Each row of a before or after table is a point. One or more steps were done to the points. Then noise was added and the rows were shuffled. The steps act on how far a point lies along the listed directions, d1 being the first. What was done? A step turns or swaps two directions, mirrors them in a line or flattens them onto one, adds a multiple of one to another, or multiplies one. Angles are multiples of 10 degrees, from the lower direction toward the higher: turns from -170 to 170, lines from 10 to 170 but not 90. Use the fewest steps. Two steps may share a direction if one is a turn and the other turns, adds or multiplies; they go together, in the order done. Otherwise the lowest direction goes first.
In the rows, zero is written as 128.

Directions:
(1): [154 112 172]
(2): [126 178 147]
(3): [174 139 105]
Before (9 x 3):
[[111 113 107]
 [159  93 110]
 [185 139  94]
 [130 141 135]
 [144 125 177]
 [127 156 116]
 [ 98 125 137]
 [165 139  64]
 [138 107  82]]
After (9 x 3):
[[115  64 108]
 [ 98  92 155]
 [128 159 128]
 [ 78  86  65]
 [131 128  90]
 [ 75 116 102]
 [ 96 145 112]
 [177 116 188]
 [141 126 125]]
Steps: multiply d1 by 1.6; turn d2 and d3 by 100 degrees

Directions:
(1): [154 176 102 136]
(2): [158 121 158 172]
(3): [ 88 132 108 169]
Before (11 x 4):
[[170 142 124  95]
 [135 117 140 164]
 [147 172 116 164]
 [137 178 122 143]
 [159 172 121 169]
 [161 144 141  56]
 [145 149 120 162]
 [155 116 146 141]
 [193 158 143  97]
 [157 174 108 132]
 [121  99 143 137]]
After (11 x 4):
[[180 149 148  48]
 [144 125 137 156]
 [ 73 102 128 114]
 [ 76  86 137 110]
 [ 81 122 129 105]
 [116 102 141 156]
 [154 102 161  46]
 [ 97 111 118  84]
 [141  99 150 126]
 [157 119 132  66]
 [ 92 100 125 126]]
Steps: mirror d1 and d2 in the line at 120 degrees; multiply d3 by 1.3

Directions:
(1): [182 137 151 173 128 134]
(2): [148  66 135 115 156 110]
(3): [101 122 123 172 120  74]
(4): [ 99  94 127 163 119 176]
(5): [104 134 198 121 137 126]
Before (8 x 6):
[[166 131 159 224 114  97]
 [ 91 110 115 136 138  84]
 [ 91 110 132 126 127  81]
 [179 130 123 112 154 142]
 [ 83 143 107 139 105  75]
 [111 107 112 120 128 134]
 [113  96  82 112 121 115]
 [134 121 115  71 139 187]]
After (8 x 6):
[[132 146 107  93 131 101]
 [187 137 133 212 116  76]
 [ 62 105 135 152 109  94]
 [143 144 120  60 142 161]
 [ 97 139 144  92 128  95]
 [ 78 112 110 147 113 110]
 [130 123 175 134 145 184]
 [ 76 123 116 143 127  93]]
Steps: multiply d2 by 0; multiply d4 by 2.5; turn d4 and d5 by -150 degrees

Directions:
(1): [ 74 123 115 151 160 109 136 178]
(2): [172 144 122 163 115 143 175 166]
(3): [125 116 187 146 170 134 160 101]
Before (13 x 8):
[[144 126 142 131 118 115 156 117]
 [100 109 105 125 121 127 102 134]
 [ 93 121 116 116 138 136 103 130]
 [168 130 128 138 104 141 129 114]
 [ 96 116 132 138 155 118 126 157]
 [154 143 121 119  95 126 111  87]
 [114 122  99 110 107 111  95 147]
 [187 136 153 130 107 154 160 113]
 [183 134 138 139 100 142 150 136]
 [178 134 140 157 115 148 164 129]
 [184 161  90 117  63 146 123 145]
 [ 91 122 135 130 153 107 128 133]
 [140 138  82 115 104 138 114 144]]
After (13 x 8):
[[226 149 122 170  86 157 193 175]
 [ 67 109 123  98 146 125  79 105]
 [188 137 117 151  89 144 146 135]
 [ 70 116 146 120 164 100 111 114]
 [226 155 127 194  98 162 214 175]
 [151 144  79 122 100 141 120 149]
 [ 89 113 142 135 166 116 124 146]
 [157 130 137 142 112 121 169 131]
 [147 143 111 108  87 124  99  86]
 [ 75  98 112 110 128 120  82 114]
 [ 96 113 104 100 112 103  77 133]
 [225 151 138 156  88 166 190 153]
 [225 178  75 144  45 158 156 181]]
Steps: add 0.3 times d1 to d3; multiply d2 by 2.5
